Rows are points. Each copy is the shape, with its points in the same order, turned, moved and blurred by noise. Say if it was mirrored as well.
In the rows, 128 means zero.

Shape, 7 rows:
[[124 128 141]
 [114 169 107]
 [118 101 249]
 [147 141 129]
 [103 121  98]
 [115 109 120]
 [134 106 130]]
Copy 1:
[[145 138 122]
 [143 178 159]
 [218  68  75]
 [141 164 111]
 [110 140 154]
 [118 128 132]
 [123 132 110]]
Copy 1 is: only turned
Copy 2:
[[111 145 118]
 [117 115  68]
 [ 32 206 157]
 [110 118 121]
 [150 145  98]
 [143 161 111]
 [127 148 132]]
Copy 2 is: mirrored
Copy 3 (7 x 3):
[[111 140 140]
 [ 95  92 140]
 [ 98 234 201]
 [115 124 112]
 [146 102 150]
 [148 126 149]
 [151 143 134]]
Copy 3 is: only turned

Shape:
[[ 80 136 121 175]
 [149 155  74 107]
 [129 111 151 117]
 [113 143  66 165]
 [194  86 144 137]
 [ 65 161 114  98]
 [126  92  78 150]]
Copy 1:
[[101 174 135  81]
 [129  91  64 114]
 [151 117 150 131]
 [109 139  85  69]
 [211 117 130 128]
 [ 60 107 131 114]
 [148 118 109  54]]
Copy 1 is: mirrored
Copy 2, 7 rows:
[[136  86  94 177]
 [ 86 172 116 140]
 [156 125 129 116]
 [ 78 108  95 164]
 [122 112 178  81]
 [155 159  69 171]
 [ 89  97  94 112]]
Copy 2 is: mirrored
Copy 3:
[[185 126  74  73]
 [136 166 149 138]
 [107  96  99 114]
 [182 158 132  81]
 [ 79  78 161  93]
 [166 159  63 152]
 [180 102 157  99]]
Copy 3 is: mirrored
Copy 4 (7 x 4):
[[ 67 151 130 165]
 [110  91 161  89]
 [146 152 137 135]
 [ 60 101 126 122]
 [184 113  90 131]
 [ 82 166 198 122]
 [ 90 131  94 101]]
Copy 4 is: mirrored

Shape (12 x 6):
[[143 128 121 127 174 143]
 [116 148 149 149 133 173]
 [150  68 152  79  94 191]
 [126 153  97  81 111  67]
 [118 128 145  58 150 200]
 [116 147 153 173 195 113]
 [172 205  98 119 121 107]
 [158 202 147 126 135 131]
 [126 142 170 165 141 194]
 [121 117 150 154 113  91]
 [126 159  81 160 106  81]
 [145 148 137  66  84  99]]
Copy 1, 12 rows:
[[114 111 164 141 101 109]
 [ 95 142 111 119  94 117]
 [121  89  96 111 177  65]
 [180 111 194  85 143 164]
 [120 111 132  76 123  43]
 [115 129 155 157  44 144]
 [156 187 189 122 142 151]
 [156 182 148 116 108 129]
 [ 93 155  90 129  81 109]
 [145 100 116 139 102 171]
 [132 138 171 131 129 205]
 [188 121 148  81 157 130]]
Copy 1 is: mirrored
Copy 2, 12 rows:
[[105 114  99 161 110 116]
 [ 72 157 112 148 130 150]
 [ 64 113 168  78 149  88]
 [207 142 138 131 146 142]
 [ 77  90 105 115 187 115]
 [104 124  68 166  72 173]
 [164 150 153 211 136 141]
 [121 127 146 198 138 173]
 [ 38 147 113 153 117 158]
 [134 158 134 112  82 165]
 [176 201 129 161 101 140]
 [165 125 180 117 156 150]]
Copy 2 is: mirrored
Copy 3, 12 rows:
[[ 89 135 166  97 130 118]
 [120 104 180 109 118 166]
 [178  99 226 109 132  76]
 [141 170  92 137 148 100]
 [147 137 225  97 187 130]
 [ 50  94 133 110 135 155]
 [101 197 135 162 103 139]
 [ 97 156 161 167 124 160]
 [107  84 204 117 112 171]
 [125  86 113 132 111 114]
 [122 158  86 118  84 136]
 [168 158 136 168 147  96]]
Copy 3 is: mirrored
Copy 4, 12 rows:
[[ 90 155 126 146 146 112]
 [ 71 132 125 109 126 160]
 [134 169 211  74 125 142]
 [144  63 148 151 157  90]
 [ 58 150 211 113 117 112]
 [ 73 145  65 141 116 106]
 [ 93  74 121 135 213 120]
 [ 66  94 113 104 179 116]
 [ 54 157 116  87 120 168]
 [149 112  95 111 119 126]
 [142  76  96 161 164 147]
 [138  74 173  99 160  96]]
Copy 4 is: only turned

Shape, 11 rows:
[[139 155  40 162 149  83 161 197]
 [175  49 134 140  74 122 171 111]
 [138 152 127 171  86 108 101 118]
 [153  84 165  87 125 110  87 107]
 [172 163  99  71  87 200 112 145]
 [ 89 137 133 136 163 122 120 105]
 [187 148 127 108 112 144 109  93]
 [ 80 124 143 149  90  87 177 134]
 [187 133 142 143 127 150 137 179]
 [138 150 165 108 131 145 135 132]
 [140  47  97 165 186 115 137 199]]
Copy 1 (11 x 8):
[[155 122 115 181  41 102  78 177]
 [ 64 147 160 120 144 111  51  85]
 [137 111 181 117 107  92 144 120]
 [ 98 142 161  89 169 179 114 136]
 [ 40 125 110 163 145 134 188 145]
 [185 128 121 115 165 125 121 148]
 [ 96 146 149 136 140 152 167  99]
 [151  62 163 140 152  89  72 127]
 [ 80  99  99 110  86 141 121 117]
 [124  89 111 120 150 155 141 122]
 [125 164  77  84  83 130  35 180]]
Copy 1 is: mirrored
Copy 2:
[[ 80  96 177 184  73  36 132 140]
 [137  43 134 156 195 142 103 120]
 [168  87 105 124  89 106 115 149]
 [113 107  82  96 147 156 109  82]
 [ 78 108 142 130  87 210 138 182]
 [150 165 115 139 115 107 148 101]
 [113  95 106  93 126 153 153 159]
 [171 137 153 158 145  88  70 133]
 [114  70 186 108  99 138 136 117]
 [130 140 151  98 122 149 130 125]
 [ 96  73 169 184 113  89 143  29]]
Copy 2 is: mirrored

Shape, 16 rows:
[[ 94 118 149 105  83 181 211  77 105 113 115]
 [169 148  94 150 108  65 120 106 108 148  63]
 [119 129 150 139 117 104 133  74 160 148  57]
 [107 115 119 145 105 196 164  78 121 144 149]
 [137 181 115 108 147  97  84 106 144  92 161]
 [153 211 103  67 127 137  70 119 126 158 145]
 [140 142 102 131 127 151 115  78 149 109  99]
 [169 160 126  84 183 144  99 138 110 106 145]
 [121 169 104 143 147 140  95 139 126 126  67]
 [155 125 111  93 126 116  54 156 143 147 161]
 [ 99 128 125  95  66 189 192 134 156  96 141]
 [163 192 105  90 215 116 120 146 156 159 151]
 [115 142 200 152  78 193 185 104 121 120 125]
 [102 177 103 112 162 107  97 144 110 136 165]
 [111 101 151 102  73 197 186  95 100 103 134]
 [178 174  95 169 124 103 117 112 145 133 103]]
Copy 1:
[[ 63 199 102 167 102 121 125 189  77 133 139]
 [140 161 158 102 155 133 174  66 103  83 172]
 [ 84 165 129 161 161 123 131 103 139 110 185]
 [ 85 187  73 135 110 114 125 151 107 159 108]
 [150 115 157 146  77 146 195 104 163 155 137]
 [188 164 127 180  92 177 211  89 161 120 110]
 [135 156 107 147  99 130 136  94 122 152 167]
 [176  96 111 174  73 112 201 119 114 124 118]
 [186 155 132 157 164 121 151 109 114 145 157]
 [174 100 117 145  96 157 159  99 172  94  95]
 [125 195  93 128  76 155 123 215 133 144 143]
 [180 129 120 173  90  64 234 101 180 106 128]
 [ 64 164  68 161 150 148 151 192  92 144 138]
 [164 140 161 150 102 106 183 120 147 145  84]
 [ 76 178  85 148  89 154 115 193  74 129 125]
 [152 153 121 109 150 133 198  86 131 127 169]]
Copy 1 is: mirrored
Copy 2:
[[155  81  80 145 183 147 162 188 161  78 147]
 [116 176 117 187  66 151 152 105 152 157 129]
 [125 151 120 194  85 127 134 186 145 110 118]
 [118  97  99 130 170 150 101 153 152  83 179]
 [ 89  89 193 145 120 107 109 114 146 198 130]
 [138 110 194 177 137 142 103 144 175 224 179]
 [ 89 138 147 179 148 126 142 149 146 120 157]
 [144  85 191 162 152 117 135 105 100 181 164]
 [117 156 134 175 121  98 146 152 102 178 170]
 [156 141 208 117 116 129  84 112 135 170 164]
 [140  82 120  80 185 141 172 196 166 111 153]
 [127 105 195 176 143 170  95 146  76 221 141]
 [131  50  83 126 107 144 155 192 146  81 184]
 [127 102 151 145 138 115  82 118 123 217 139]
 [170  71  97 118 178 134 157 156 174  65 174]
 [ 78 151 141 171  84 160 145 120 130 168 153]]
Copy 2 is: mirrored

Shape (18 x 12):
[[128 107 156 164  86  95 104 165 149 158 123 105]
 [112 118 165 160 152 132  54 164 133 127 102 102]
 [149 144 109 119 127  40 139  72 129  87 176 185]
 [115 195 114  62 139 101  92 144 132  98 178 147]
 [119 137 129 127 157  93  67 117 153 101 157 204]
 [129 109 123 143 149 137 185 123 114 157 100 110]
 [ 87 125 135 117 117 198 195 148  92 149  61 123]
 [152 130 111 152 162 129 185 156 111 177  72 137]
 [116 127 161 148 119 143  99 157 129 202 159 153]
 [145 197 140 138 145 131  67 114 146 149 189 164]
 [117 101 197 161 130 147  66 143 126 158 155  80]
 [150 113  99 177 104 209 177 184  99 123  96 130]
 [103 172 123 135 112 116  90  74 166  95 136 150]
 [ 79 154 150 180 154 167 211 191 114 142 112 124]
 [154 188  99 130 150 115  84  88 125  81 189 149]
 [114 115 169 179 117 121  61 141  64 143 132 130]
 [149 115 198 136 127 184 172 160 118 112  84 128]
 [131 178 189 169 109 135  83 164 108 164 107 121]]
Copy 1, 18 rows:
[[153 116 162 159 144 106  82 129 149 128 176 108]
 [184 125 108 150 157 138  81 135 182  77 142 132]
 [ 90  98 105 124 112  46 167 185  93 109 110  48]
 [ 81 110  83  94 122 104 151 158 110  46 189 119]
 [131  97 106 116 118  59 157 154 167  61 117  97]
 [154 182 141 117 122 144  91 148  99 154 105 122]
 [124 162 174 103 122 195  85 141 103 128  92 181]
 [161 202 169 141 129 140 130 130 103 136 104 138]
 [106 144 157 130 107  94  75  90 190 113 152 125]
 [100 131  81 112 123  34 107  97 142  64 152 123]
 [154 120 100 145 128 117  33 115 195 127 169 110]
 [158 126 154 128 134 185 108  67  92 143  87 154]
 [122  92 112  90 174  71 104 162 114  70 120 109]
 [177 145 183 120  69 141  66 133  78 126 117 179]
 [114 105  49 105 133  68 137 134  95  69 122  94]
 [123 111 108 183 119 132  59 127 183  86 114 104]
 [168 127 135 128 129 147 104 138 140 167 113 217]
 [129 136 127 176 147 100  56 106 144  92 147 176]]
Copy 1 is: mirrored
Copy 2 (18 x 12):
[[ 74  98 120 165 162 124  89 120 124 137 104 126]
 [ 83 127  96 142 161 138 165 100  95 168  85 125]
 [157 135 137  64 104  56  49 136 163 167  46 101]
 [170 115 148 135  81  80 122  80 126 219  70  70]
 [162 140  82  88 141  81  96 108 111 203  76  98]
 [125 136 171 107 144 161 128 148 144  99 120  98]
 [149 172 178 159 110 195 150 156 125 114 169 114]
 [112 118 170  86 140 194 113 160 113 122 134  79]
 [119 132 140 143 194 127  94  75 112 162 147 105]
 [165 103 145  91 156  97 100  46 107 206  88 126]
 [ 79 131 126 159 202 110 160  69 137 146 107 142]
 [113 134 126 106  83 205 126 108 140 103 186 132]
 [184 126 125 126 115  92 101 111 103 164  56 157]
 [139 150 159 143 142 248 120 120 172 149 123 106]
 [168 118 137  65  89  80 114  60 133 181  51 125]
 [ 57 184 128 127 157 114 119  77 101 164 102 140]
 [112 134 145 127 132 167 161 163 166 163 170 154]
 [ 81 121 161 148 163 149 118  92  90 195 118 156]]
Copy 2 is: only turned
Copy 3:
[[141 159  78  81 108 167 137 116 151  96 114 105]
 [182 161 107  92  68 160 145 145 101 134 140 102]
 [137 109 162 164 167  83 156 192 196  56 100 123]
 [145  94 100 150 150  69 125 205 103  95 158 121]
 [200 144 141 119 144  89 142 209 149 112 112 138]
 [121 147 151 147 117 148 108  64 127  99 110 152]
 [106 143 126 154 154 153 110  44  97 173 155 174]
 [121 136 167 121 145 183 116  85  91  99  97 176]
 [182 159 104  84 164 136  93 101 114 106 123  90]
 [189 149 129 114 169  73 139 172  81  74 125  72]
 [178 168 109  87  83 138 118 105 125 122 149  50]
 [ 74 217 144 125 150 170  93 102  90 151 126 159]
 [169 160 105 151 141  66 189 160 141 105 129 127]
 [111 139 108 160 143 162  85  73  71 166  58 130]
 [148 161 161 166 142  66 155 213 115  77 133  94]
 [185 171 132 122 131 193 135 144 140 128 150  59]
 [ 88 141 158  92 129 140 134  78 106 183 119 127]
 [157 146 102  91 149 173 159 117  80 120 132  68]]
Copy 3 is: only turned
Copy 4, 18 rows:
[[113 135 122  96 126 149  98  82 149 181 165 105]
 [123 129  72 105  82 122 114 133 114 180 166 116]
 [ 57  80  88 131 132 221 141 126 217  97 109 148]
 [ 95 112  45 185 125 132 135 137 205  92 184 162]
 [116  80  55 134  97 189 142 152 187 105 159  91]
 [133 136 150 123 124 144 103  94 103 103  98 153]
 [106 149 155 157 140 100 103  88  44  71 142 120]
 [129 125 149 121  86 130  77  71 106  85  96 133]
 [137 159 121 116 140 115  89 136 170 126 147  67]
 [109  98  57 120 141 100 110 165 215 114 126 113]
 [132 158 113  91 128 112 121 167 134 197 160 116]
 [124 110 168  77 115  79 147  56  89  71 147 107]
 [ 84  56  50 136 161 158 123 129 149 135 140 125]
 [143 157 123  71 136 118  68  90  78  46 168 148]
 [ 86  75  44 118 127 129 168 151 205 104 115 155]
 [ 71 172  87  83 101 127 139 138 133 158 135  77]
 [106 111 181 101  99 117 105 143  74 104 171 140]
 [ 79 133  99  91  98  79  69 130 137 158 159  97]]
Copy 4 is: only turned

Shape:
[[118 136 118 154 128 136 112 168 130 181 115 151]
 [120 154 165 154 149 188 115  54 111  93  82 122]
 [144 203  68 136 138 110 124  90 101 139 143 155]
 [130 123  67 119  79 113 144 131  81  68 134  87]
 [130 175 181 134 155 139 123 116 188 141 107 135]
 [108 137 145 125  96 100 124 149  98 120 204 165]
 [ 93 134 171 117 104 176 155 170  50 137 194 130]
 [130  83 116 124 182  99 130  95  89  96 192 103]
 [156 125 110 122 184 125 109  76 146 154 175  80]
 [110 138 160 147  76 160  99 124  94 163 135 143]
 [103 189 125 149  87 142 153  75 124 163 123  86]
 [157  98 131 118 174  24 132  87 158  99 116 162]
 [196 117 146 171 114 123 177 135 189 165 161 139]
 [172 199 128 155  80 188 116 106 160 146  82 119]
 [160 140 102  57 106 122 136 116  96 108  96 143]
 [118 201  99 105  95 127 104 122 161 172 156  88]
 [ 93  59 117 162 136 167 167  68 114  81 169 152]]
Copy 1, 17 rows:
[[186 145 152 114 129 159 136 114 139 110 182 134]
 [ 77 156 140 185 190 144  82  91 151 121 122 133]
 [140  88 155 157 167 202 142 180 114  92 140 112]
 [ 97 125 203 115 138 111 193 146 116  87  87  96]
 [160 121 115 124 161 133  58 123 165 115 140 175]
 [110  85 175 120  82 128 156 166 159 127 181 139]
 [102 116 174 147  40 128 139 108 192 103 172  88]
 [ 77  79 112 138  99 115 163 120  75 137 129 121]
 [146  70  90 144 151 115 112 126  83 140 129  96]
 [141 146 170 158 136 125 140 124 191 135 190 109]
 [152  91 153 172 189 118 131 120 180  67 138 101]
 [127  99  98 122 146 136 162 164  84 146  99 232]
 [204 119 148 159 108  73  94 161  97  93 165 175]
 [179 167 181 161 197 125  68 155 158  93 134 104]
 [142 139 172 145 122 162 156 163 147 139  58 125]
 [189  70 157 105 173 132 118 158 170 106 137  80]
 [ 74  92 195 191 118 104 140  69  84 135 147 159]]
Copy 1 is: only turned
Copy 2:
[[110 156 142 167 115 137 151 139 192 106 149 135]
 [194 137 164 157  82 155  61 155 107 122 155 192]
 [143 156 116 173 110 187 160 191 105 116  84 131]
 [155 127 108 126 127 103 164 142  67 174 143  99]
 [166 170 143 156 128 171  89  95 171  85 105 180]
 [ 77 202 140 110 127 122 132 138 101 100 119 108]
 [112 172 200  78 103  80 156 153 112  65 153 125]
 [105 116 109 103 140 184 114 140  60  90 177 114]
 [137 108  69 136 133 188 126 134 101  53 144 166]
 [109 171 147 137  99  85 112 168 150 106 139 166]
 [199 152  98 131 113 108 110 186 146  96  99 146]
 [103 152 100 144 207 233  80 114 113 153 137 128]
 [146 201  99 190 197 131 132 116 145  54 165 145]
 [201 165 124 215 111 103 134 142 152 116 106 207]
 [140 142 152 121 161 154 173 147 100 177 120 178]
 [149 147  72 131  99 124 162 129 153  90  66 155]
 [152 197 120 104 103 166  97 160  78 112 238 127]]
Copy 2 is: only turned

Shape:
[[147 148 136 153 131  84 145  67 139 147 141 138]
 [112 134 142 163  94 159 150  98  98 145 110 125]
 [107  55 145 179 195 110 151 145 153 137 110  99]
 [140  64 103  98 214 131 151 158 143 154 130 117]
 [115 173 146 137  79 154 139  98 142 128 115 125]
 [131  53 157 116 165 101 172 170 173 120 118  91]
 [184  41 147 122 187 141 137 201 161 151 134 101]
 [111 129 115 163  96 106 128 109  99 107 169 150]
 [151 159 151 123 115 147 176  68  99 160 128 126]
 [154  59 108 102 147 143 117 109 202 151 112 109]
 [127  28 139  56 165 145 131  53 163 143 126 101]
 [141 154 148 168 142 132  87  72  94 113 117 103]
 [101  75 129 124 190  90 124 214 153 191 102 113]
 [110 155 148 109 119 126 135 118 107  99 122 113]
 [147   7 119  80 131 162 139  82 150 151 104 120]
 [138 141 145 136  69  92 126  79  86 152 134  84]
 [135 164  83 155  99 113 160  94 100 114 102  87]
 [147 133 142 134  98  86 137  95  98 109  71 161]]
Copy 1:
[[152 135 157 106 149 138 168 142 119 128 154 167]
 [145 105 118 135 116  96 142  85 125 118 134 125]
 [129 134 123 240 136 140 156 180 142 150 131 132]
 [106 136 115 201 185 140  78 200 145 160 139 132]
 [145 117 120  93 125 109 148 105 126  82 102 116]
 [125 160 101 206 153 153 136 200  97 156  98  97]
 [ 92 186  68 216 200 123 119 188 141 164 130 105]
 [117 135 154 111 102 153 147 101 135 127 173 103]
 [138 100 126 101 159  89 133 102  86 120 139 157]
 [173 187 126 181 198 131  98 167 145 112 109 119]
 [173 171 188 199 193  93  67 174  85 114 122 112]
 [106 149 176 131 114  84 154  99 155 125 120 168]
 [134 129  80 192 140 125 122 234 185 188 130 104]
 [104 124 143 111 106 113 123 135 115 124 102 118]
 [187 183 135 207 183 106  58 139  96 124 140 107]
 [158 141 160  89 131  93 160  89 111 176 119 115]
 [141 112 140 107 119 153 131  74 132 156  91 155]
 [151 168 116 104  73 122 126 122 104 138 135 163]]
Copy 1 is: mirrored
Copy 2, 18 rows:
[[130  90 123  95 134  84 127  99 106 154 133 139]
 [126 109 122 107 113 149 139  62 143 114 121  92]
 [166  76 106 167 118  97 120 133 161  43 151 155]
 [159 120  88 184 112 116 134 202 127  88 164 131]
 [117 117 149 115 139 150 118  75 146 153  84 109]
 [161 106  80 192 118  86 101 159 151  64  95 147]
 [175 137  98 160 126  93 132 218 140  33 111 114]
 [167 158 119  97 105 106 126  66 147 146 137 142]
 [114  89 106  90 105 141 123 103 105 158 114  82]
 [153  97 116 178 166  98 183 178 153 118 105 121]
 [159  58  88 183  90 107 209 184 158 149 102 129]
 [112  95 138  51 111 141 148 105 167 126 136 158]
 [118 143 140 209 111  77 116 169 132  36 161 136]
 [112 136 123 123  96 152 107 108 150 148 103 150]
 [165  94  70 183 117 116 228 160 150 113  99 100]
 [ 88 119 106  80  92  79 139  76 160 152 109 107]
 [ 91 124  75  99 153 132 110  75 164 151 150 122]
 [ 99 134  93 105 123 126 154  68  96 120 100 166]]
Copy 2 is: mirrored
